Every row gives one point. Any point is a mix of the corners, with weights that add up to 1. It lies inside the corners' shape when no weight is negative. Is each point inside? If not, which corners have a negative weight?
(in the rows, 128 means zero)

Corners:
(1): [144 107 119]
(2): [ 92 114 185]
(3): [170 187  62]
(4): [129  85 105]
Points:
[134 144 127] -> outside (4)
[104 120 166] -> inside
[117 113 135] -> outside (1)
[114 104 142] -> inside
[101  79 159] -> outside (3)
[121 131 146] -> outside (4)
[126 118 118] -> outside (1)
[151 165  91] -> inside

Corners:
(1): [132 141 111  79 145 170]
(2): [ 96 121 119 170 158 115]
(3): [106 128 111 113   7 152]
(4): [ 79  94 162 163 170 130]
(5): [113 127 109  56 151 134]
(6): [120 151 147 156 114 131]
(7): [126  99 132 143 167 126]
Points:
[111 132 123 112 165 139] -> outside (3, 7)
[103 116 133 139 141 125] -> outside (1)
[122 133 112  91  83 150] -> outside (2, 4)
[109 120 113 105 105 143] -> outside (6)
[113 116 121 108 180 138] -> outside (3, 6)
[115 134 146 160 151 136] -> outside (3, 5)
[108 117 118 118  98 141] -> outside (6)
[107 112 127 141 123 127] -> outside (1)
[ 89 117 136 148 128 124] -> outside (1, 7)

Corners:
(1): [168 114 107 146 147 126 107  81 132]
(2): [156 111 110 118 108 126  78 174 178]
(3): [ 74 200 161 164 158 135 151  27 166]
(4): [115 144 123 144 125 114 170 159  80]
(5): [ 71 172 125  98  83 200  77  74 154]
(6): [177 105 144 146 110 169 156 154  87]
(7): [116  92 144 111  81 131 106  75 120]
(8): [ 71 148 135 140 152 193 126 114 160]
(9): [140 120 160 147 139 118  99 165 100]
(10): [144 171 125  85 153  94 152 183  91]
Points:
[124 136 134 133 134 120 120 131 135] -> outside (5, 6)
[131 129 134 116 105 133 125 142  80] -> outside (2, 3, 8)
[111 147 140 130 131 135 109 124 131] -> outside (6)
[123 142 140 132 134 134 130 108 114] -> outside (2)
[106 152 139 131 132 153 111 100 148] -> outside (4)
[121 137 132 118 116 139 131 158 105] -> outside (1, 3)

Corners:
(1): [124 127 113 153 166 117 166  87  58  96 106 192]
(2): [ 99 142 169 151 155 135 164 105  98 105  89 121]
(3): [174  90 160 101  58 145 126 199 128 129  98  79]
(4): [179 130 112 138  63  30  75 122  84  87 144 201]
(5): [152 143 139 124 127 171 101 164 142 123 160 126]
(6): [143 112 135 137 158 154 104 138 131 152  98 134]
(7): [ 94 154  98  98 148 197 126 122 130 115  65 125]
(8): [168 123 108 113  72 128 117 113 122 118 139 154]
(9): [116  92 188 144 168  60 167 155 153 133 117 158]
(10): [106 106 120 129 158 200 144 130 169  84 147  50]
(11): [120 123 144 103 176 115  92 110  94 125 126 164]
(12): [176  90 174 137 115 119 130 138 163  72 122 117]
(13): [154 131  78  79 200 184 110  94 135 176  66  95]
Points:
[128 124 123 127 132 126 138 122 116 119  97 137] -> outside (5, 11, 12)
[146 123 131 124 126 126 114 131 120 120 115 140] -> inside
[130 131 122 114 128 148 122 130 121 116  96 130] -> inside
[131 130 116 120 142 180 125 133 136 114 105 104] -> outside (8, 9, 11)
[139 130 123 113 142 141 120 106 106 120  87 139] -> outside (5, 9, 10)
[138 131 125 121 131 147 119 119 114 115 108 130] -> outside (9)
[132 116 153 116 156 151 120 144 149 121 118 111] -> outside (1, 4, 8)

Corners:
(1): [ 97 132 116 105 150 145 116 124 136 104 125 119 139 132 106 125 135 117]
(2): [ 69 138 143 156 131 136 127 107 163 137  90 106 161  98 126  90 136 159]
(3): [207 133 178 161 149 151  61 141 120 152 127 119  95 138 141  85 121 118]
(4): [143 178  83 122 170  94 150 100 124 106 150 110 104 127 124  96 138 143]
(5): [ 76 140 166 143 106 142 133 125 154 124 158 159 141  33 145 156 111 115]
(6): [128  86  77 139 141 152 114  94 120 100 159  71 109  92 151  90 138 150]
(7): [109 119 143 102 142 141 167 142 196 128  67 122  91 122  93 158 118 114]
(8): [118 153 108 141 120 123 135 146  72 142 183 125 130 149 115 113 171 156]
(9): [110 195 182 133  61 126  61  77  93 161  75 128 146  93 120 129 121 110]
(10): [146 162 126 172 138 152 167  66  19  95 144  82 177 173 143  69 125 176]
(11): [ 82 177 208 139 128 120 114 126 161 129 164 134 128 148 114 144 164  76]
(12): [127 116  94 104  93 155 150  34 149 109  52 129  97 152 120  75 103 135]
(13): [140 121 141 161 131 131 133 113  96 141  72 132 108 122  94  64 130 136]
(14): [110 161 131 152  77 130  91  80  92 124 131 155 125  95  89 152 134 173]
(15): [171  84 140 156  91  75 137  62 101 103 122 182 121 102 161 128 132 152]
(16): [196 133  97 176 173 125  99 160 150 167 120 106  94 178 108 142  68 115]
(17): [ 79 166 176  82  91 120  98 111 150 182 129 112  98 135  65 113 108 119]
(18): [126 158 134 108 117 140 127  76 151  87 158  78 172 159 123  98 166  77]
(19): [131 116  88 100 155 174 189  72 176 158 122 143 101 121 116 216  97  94]
Points:
[153 148 139 145 105 130 112  91 101 132 108 140 125 144 115 134 125 124] -> outside (2, 4, 5, 6, 17)
[155 130 125 136 119 128 134  82 119 120 105 145 117 118 126 136 117 126] -> outside (2, 6, 8, 11, 17)
[122 156 152 137 118 116 101 113 127 131 127 130 127 127 113 102 135 124] -> outside (6, 7, 10, 19)
[144 142 134 136 138 151 118  98 129 121 133 107 117 147 115  95 124 113] -> outside (2, 7, 8, 9, 15)
[120 125 107 113 146 145 152  90 141 117 151 116 124 129 136 122 133 119] -> outside (7, 9, 13, 14, 16)
[134 142 137 145 132 119 119 120 113 127 153 101 124 147 110  98 144 141] -> outside (1, 5, 9, 12, 19)
[136 146 134 137 133 133 118 113 134 133 136 113 128 135 119 127 126 113] -> outside (12)

Corners:
(1): [196 128 141  92 115 177 163 169 143 125 136 132 136 128  94  80  64 107
 116 143]
(2): [107 111 154 183 133  99 135 176 121 145  41 138  60 123 127 155 107 154
 232 186]
(3): [172  72 162  96 111 156 157 118 109 153 142 147 142 116 150 168  59  84
 156 135]
(4): [ 89 127 120 137 163  99 114 107  80  73 134 148 140 170 110 158 185 184
 119 125]
(5): [185 110 145  79 132 181 119 161 156 134 135 141 109 116 146 125  53  62
 149 110]
(6): [ 74 150 134 166 162 111 116  67 105  88 115  85 141 148 155 108 183 168
  99 142]
(7): [196 136 114  99  68 139 154 191 153 119 120 129 155 134 144 126  77  97
 183 122]
(8): [149 116 159 127  69 170 150 169 125 129 139 131 113 107 136 126 123  90
 140  97]
(9): [130 117 109 164 139 119 126 120 133 149  81 183 124  64 120 143  94 165
 159 112]
(10): [182 163 179  85 124 116 147 156 127  97 152 133 167 105 130 143  76 108
 162 130]
(11): [107 149 107 166 150  73 138  54 114 100 159 143  99 162 107 162 164 189
 111  96]
(12): [164  96 161  76  89 172 131 165 184 110 156 125 147 110 138 129  77 121
 129 133]
(13): [ 49 117 121 145 159  70 173 111 137  70 141 109 159 170 119 115 204 158
 126 138]
(14): [169  81 118 114 150 132 143 172 125 133 157 111 123 106 182 111 113 117
 151 156]
(15): [203 140 152  57  91 142 163 176 169 162 132 105 108 117 152 146 100 113
 130 111]
(16): [ 49 146 115 157 173  70 125 111 118 118 148 143 141 187 150 108 160 170
  64 108]
(17): [ 97 100 118 182 130  61 103 104 124 120  69 176  94  92 117 130 151 153
 155 158]
(18): [125  77 171 167 137  78 109 148 116 113  75 169  97 100 107 123  95 149
 159 114]
(19): [ 90 138 120 183 163  86 135 105 116 121 180  78 137 154 113 181 156 128
 104 130]
(20): [ 91 142 141 174 173 100  96 109 132 154 177 148 164 166 100 116 161 191
 159 107]
(21): [ 45 143 107 113 167  69 108  73  66 101 169 109 147 128 108 142 187 173
  99 111]
Points:
[119 124 148 127 128 132 138 132 127 104 141 121 150 129 117 135 123 129
 143 125] -> outside (11, 14, 15, 16, 17)
[137 119 139 122 129 122 133 140 129 120 123 138 125 123 129 127 113 132
 143 124] -> outside (19)
[143 125 139 137 127 123 137 148 144 126 125 131 124 126 131 122 107 128
 142 128] -> outside (3, 4, 21)
[137 126 141 110 133 132 141 125 128 122 158 137 140 135 115 137 110 127
 118 106] -> outside (2, 6, 7, 14, 17)
[135 114 127 128 129 124 136 133 131 129 144 136 133 129 128 135 116 128
 131 118] -> outside (2, 6, 10)
[147 124 149 125 130 133 133 129 111 127 125 137 123 115 122 144 117 163
 150 124] -> outside (5, 7, 13, 16, 17, 19)
[128 128 138 123 131 114 134 132 126 114 138 130 138 122 128 135 121 136
 138 126] -> inside
[135 112 143 115 124 133 138 131 129 111 142 132 137 125 128 134 113 132
 143 125] -> outside (15, 16, 17, 19)
